Each row of a before or after table is a point. One or more steps were done to the points. Then noise was added and the rows were shuffled. The steps act on how far a point lies along the listed directions, d1 being the first. Write out the steps. A step turns or swaps two directions, mirrors them in a line or flattens them onto one, adds a multiple of one to another, or multiplies one. Angles are multiples of 10 degrees, from the lower direction toward the higher: turns from -170 to 170, lines from 10 to 170 but not 90. Use the fewest steps. Two steps may share a direction if one is a turn and the other turns, adds or multiplies; they go together, in the order done. Otherwise the lowest direction goes first.
(in the rows, 128 means zero)

Directions:
(1): [109 166]
(2): [ 90 109]
Before:
[[123 155]
 [137 163]
 [151 194]
 [157 113]
 [150 108]
 [124 157]
 [153  97]
 [151 137]
 [165 182]]
After, 9 rows:
[[114  64]
 [137 107]
 [105 114]
 [105 111]
 [107  97]
 [159 116]
 [157 125]
 [167 131]
 [ 95  66]]
Steps: mirror d1 and d2 in the line at 40 degrees

Directions:
(1): [167  85 140 120]
(2): [150 161 148  87]
Before, 11 rows:
[[ 78 166  99 161]
 [132 118 134 115]
 [157  65 130 149]
 [100 141 138 109]
 [ 76  95  97 189]
 [103 111  97 179]
 [158  96 144 122]
 [173  93 135 130]
 [154 111 138 138]
 [126  74  99 154]
 [113  89 119 164]]
After:
[[114 113 127 134]
 [136  90 110 159]
 [172  80 132 102]
 [185 131 148 104]
 [119  97 125 156]
 [195 120 160  75]
 [153  71 135 139]
 [141 110 131 155]
 [ 98 140 142 106]
 [152 178 147  77]
 [162  95 148 110]]
Steps: mirror d1 and d2 in the line at 150 degrees

Directions:
(1): [140 147 101 158 147 115  60 137]
(2): [172 113 103 120 126 144 143 191]
(3): [120 161 119 148  73  84 144 146]
(4): [109 141  68  74 133 119 130 116]
Before:
[[137 119 122 133 136 152 147 153]
 [129 164 135 168  79  80 139 156]
 [117 102 164 152 182 164 109 106]
 [122 182 112 194  73  88  83 137]
 [120 143 126 173  97  87 128 130]
 [132 145 110 164 106  99  91 162]
 [170  95 180 160 157 155  81 139]
 [145 127 112 141 111 114 112 131]
 [138 138 123 135 136 135 127 151]
 [159  98 140 153 140 155 105 167]
 [ 85 169 100 143  93  44  85  70]]
After:
[[122 138 137 177 103  97 116 130]
 [ 93 167 110 169  92  45  74  86]
 [111  98 146 135 192 167 102  96]
 [135 155 158 181  82  85 133 158]
 [129 115 118 133 136 151 150 149]
 [171  82 168 144 174 158  81 137]
 [140 130 121 130 137 138 127 155]
 [156  89 130 134 147 164 115 157]
 [136 169 131 203  78  95  76 149]
 [143 143 116 170 109 106  93 171]
 [148 127 114 146 108 117 116 137]]
Steps: turn d1 and d2 by 10 degrees; turn d3 and d4 by -20 degrees

Directions:
(1): [123  73  77 134 136  85 113 119 123 169 148]
(2): [ 74 104 102 102  83 165 167 133 114 121 132]
Before (14 x 11):
[[143 116 122 122 145  99 135 127 137 150 137]
 [124 163 156 103 120 118 131 134 114 126 122]
 [171 186 205 165 146 124 108 109 131  96  97]
 [106 111 114 128 120 146 132 120 128 115 129]
 [146 131 108 165 134 134 117 128 133 136 132]
 [200 168 183 167 187  73  85 121 150 126 122]
 [150 192 193 145 150 138 107 123 150 104 135]
 [185 210 219 146 166 139 114 114 156  81 107]
 [181 127 144 161 175  81  83 109 134 141 126]
 [129 110 110 139 140 108 119 130 124 151 131]
 [128 103 105 124 118 119 111 131 133 132 137]
 [148 190 178 134 151 143 112 139 136 102 117]
 [176 235 237 151 142 163 129 148 141  66  82]
 [116 120 130 133 136 161 144 134 126 109 128]]
After, 14 rows:
[[156 189 192 148 158 128 100 120 151 111 136]
 [161 180 172 142 165 121  98 136 138 114 120]
 [114 111 112 116 103 141 125 135 130 120 134]
 [220 207 214 180 189  91  80 136 149 108  97]
 [138 107 118 147 159 126 120 129 131 130 134]
 [170 186 206 165 145 125 109 109 130  96  98]
 [193 205 214 152 175 125 105 111 157  89 110]
 [140 205 212 128 123 172 150 137 139  69 103]
 [130 141 116 154 117 162 136 132 130 122 126]
 [118 132 134 105 118 143 162 135 133 126 129]
 [104 125 123 121 112 150 147 136 120 126 123]
 [121 102 107 136 135 124 116 116 130 128 133]
 [118 166 175 120 108 185 151 127 122  80 105]
 [138 154 149 112 136  95 114 130 116 140 126]]
Steps: swap d1 and d2

Directions:
(1): [143 124 118 101 181 116 138 133 108 203 131  99]
(2): [156 190 183 155 130  90 154 122 129 127 117 113]
(3): [122 136 104 170 136 167 154 166 171 126 125  73]
Before:
[[114 135  85 156 118 158 130 157 150 116 110  91]
 [156 163 181 108 108  61 109  68  84 124 112 196]
 [168 137 169  52 180  68 124  80  41 214 144 173]
 [139 164 181 149 111 109 138 121 140 102 126 141]
 [121  54 107  75 135 109 109 108 118 162 137 167]
 [117 141 122 154 134 134 147 161 158 156 117 114]
 [125 145 125 129 149 140 151 136 152 146 115 105]
 [116 132  86 103 127 142  88 134  99 124 133 161]
 [126 148 132 139 106 151 135 114 136  79 123 143]
 [129 161 126 144 169 128 148 143 156 180 123  95]
 [112  69 106  91  76 160  91 109 110  86 124 185]
 [148 119 105 106 161 143 144 153 126 148 152  97]]
After (12 x 12):
[[109 102 102 110 132 133 117 146 134 172 123 147]
 [153 127 125  88 156 116 134 131 103 154 150 123]
 [115 104  87  96 114 127  92 117  96 134 118 150]
 [146 156 182 134  64 106 127  96 111  66 108 176]
 [117 114  99 102 170 142 124 132 137 192 131 120]
 [177 224 185 179 174 116 205 151 140 178 129  56]
 [140 185 141 126 126 108 104 127  98 113 119 155]
 [117 117 107 101 151 141 129 125 134 154 121 126]
 [160 155 190 139 123  60 153 106 133 136 120 141]
 [120 132 112 129 106 161 127 121 137  85 127 144]
 [112 113 119 154 117 172 134 155 168 102 131 111]
 [143 196 138 213 110 142 166 150 185 102 107  79]]
Steps: turn d2 and d3 by 110 degrees; turn d1 and d2 by 20 degrees

Directions:
(1): [157  62 105 119 133 136 141  99 192 101 125  94  86 158 110 138 114 111]
(2): [119 153 157 118 148 146 131 136 200 132 129 124 183  90  75 123 144  95]
(3): [104  90 119  73 174 137 152 125 123 124 126 150 146  88 195 126 110  94]
(4): [165  94 180 150 125  78 108 118 146 157 114  90 161 107 167 103 112 157]
(5): [183 188 115 119 143 137 159 126 112 134 131  60  97  92 146 131 130 101]
(6): [114 118 132 167 116 195 157 162 146 127 131 115 130  97 147 169  94 184]
Before (12 x 18):
[[111 159 127 162 107 160 105 135 176 102 124 154 123 169   7 131 162 124]
 [155 169 136 125 157 106 134 124 128 140 125 124 126 133 118 110 145 110]
 [110  83 126 113 145 128 118 122 120 123 125 144 132 126 159 113 116 137]
 [125 110 111 138 115 155 133 134 160 102 125 143 115 143 104 144 128 129]
 [130  98 121 123 147 141 163 112 144 122 133 126 105 130 167 131 104 140]
 [ 92 172 111 108 117 152 139 132 141 102 132 157 131 127  91 144 166  98]
 [111 157 140 166  87 135 109 163 147 131 130 136 152 138  91 140 139 150]
 [155 133 119 146 122 163 148 130 143 127 142 114  97 119 122 151 100 153]
 [107  91 116 109 147 153 132 141 169 119 126 132 162 105 137 142 116 121]
 [114 125 113 127 125 146 148 115 190 112 124 112 134 143  95 135 116  96]
 [117 120 159 119 160 122 128 124 126 144 127 139 170  84 166 119 117 117]
 [160  64  93 111 153 154 170 114 138 108 132  85  51 131 166 155  76 109]]
After, 12 rows:
[[125 107 135 120 131 100  94 112 126 127 124 141 134 151 114  99 140 130]
 [128 129 110 116 131 148 156 115 186 114 123  98 125 133 106 140 109  85]
 [162  60  93  95 143  95 133  85 122 104 129 111  46 179 140 124 101  89]
 [108 169 104 110 118 169 151 129 155  98 131 134 115 122  94 156 157 100]
 [ 97 127 118 137 146 236 166 159 202  99 126 138 131  91  81 167 114 129]
 [141 158 163 131 141  83 101 111 108 155 126 129 160 116 123  99 148 106]
 [ 92 132 133 126 129 164 143 168 149 129 129 141 166  84 152 149 115 130]
 [122  99 107 116 135 155 140 130 166 101 122 143 121 129 118 138 128 106]
 [132 118 113  90 148 105 112 120 157 120 127 123 152 129 110 116 146  83]
 [155 170 139 154 136 132 145 143 125 141 129 112 113 132 124 132 132 148]
 [141 104 106 100 155 142 153 115 129 122 138 136 103 114 160 136  99 117]
 [137 106 118 110 148 101 139  90 135 124 132 140 108 158 146 105 127 116]]
Steps: add -0.3 times d4 to d1; turn d2 and d5 by 30 degrees; turn d3 and d6 by -100 degrees

Directions:
(1): [138 157 140 159 124 137 144 155 120 174  80 166 139 145 167 140 141 122
  63 152 159 145 179  84]
(2): [119  92 150 138 128 134 177 169 113 113 129 146  79  88  72 101  76 165
  94  99 134 116 155 121]
(3): [ 93 117 123 163 160 130  69 106 171 157 118 149  90 154  86  83 116  85
 151 135 111 131 171 111]
(4): [161 142 202 138 118 174 135 122 138 144  85 100 103 150 147 132  82 154
 182 165 121 121 133 160]
(5): [129 158 100 163 134 134 174  95 146 170 123  56 146 116 111 112 123 133
  85 126  58 107 125 126]
(6): [160 123  83  66 113 139 127 107 145 130 161 123  95 115 172 104 135 159
 134 145 122  99 210 126]
Before (9 x 24):
[[122 143 119 135 122 133 133 124 111 124 112 136 150 133 148 150 144 118
  109 114 137 139 107 127]
 [118 122  82 139 144 112 137 126 127 133 142 145 124 109 113 111 141 119
  104 122 107 122 149 113]
 [124 113 125  94 116 111 127 142 113  95 142 151 147 128 128 157 152 127
  144 114 169 135 100 135]
 [114 173 162 182 156 157  72  99 150 185  53 135 145 195 145 138 132  78
  151 172 118 151 135 127]
 [157 107 138  86 113 135 128 145 118 103 132 164  97 116 147 134 105 163
  167 137 164 118 172 133]
 [112 112  92 109 129 101 102 130 122 108 159 141 132 116 110 115 151 120
  129 114 131 131 126 117]
 [127 114 128 123 131 108 122 122 111  96 143 131 154 119 131 143 125 125
  139 114 141 127  97 132]
 [141 126  86 103 127 114 127 128 130  94 172 100 147 109 133 132 153 134
  135 114 125 120 126 141]
 [117 118  72  94 125 110 121 129 104 125 156 148 139 112 157 135 162 120
  122 124 143 132 128 122]]
After:
[[118 150 118 152 131 124 148 116 140 158 107 102 162 140 114 138 145 111
  102 127 113 127 113 119]
 [134 118  85 104 131 114 118 125 121 113 151 155 123 114 143 126 151 127
  140 130 128 121 146 125]
 [127 139  86 116 125 113 119 110 133 135 146 106 147 123 135 117 156 124
  120 131 105 124 135 118]
 [134 138  60  94 125 128 116 100 130 157 147 119 132 125 182 122 161 122
  126 149 118 117 165 122]
 [117 135 133 167 143 113 131 108 125 131 120 105 165 130 115 135 120 110
  118 120 113 127  93 123]
 [109 141 140 156 130 135 116 126 117 126  99 142 146 147 132 151 137 101
  126 114 139 149  91 129]
 [172 137  73  91 114 142 171 111 146 160 139 115  93 100 161 100 111 181
   97 146 103  81 248 107]
 [111 153 212 181 143 148 103 149 101 136  48 154 158 176 127 178 114  98
  153 144 158 168  62 145]
 [151 132  76  96 128 126 113 105 155 115 173  88 130 119 149 114 152 135
  146 134 109 107 165 140]]
Steps: mirror d1 and d5 in the line at 160 degrees; turn d2 and d4 by -30 degrees; multiply d4 by 0.7; multiply d3 by 0; multiply d6 by 2.5
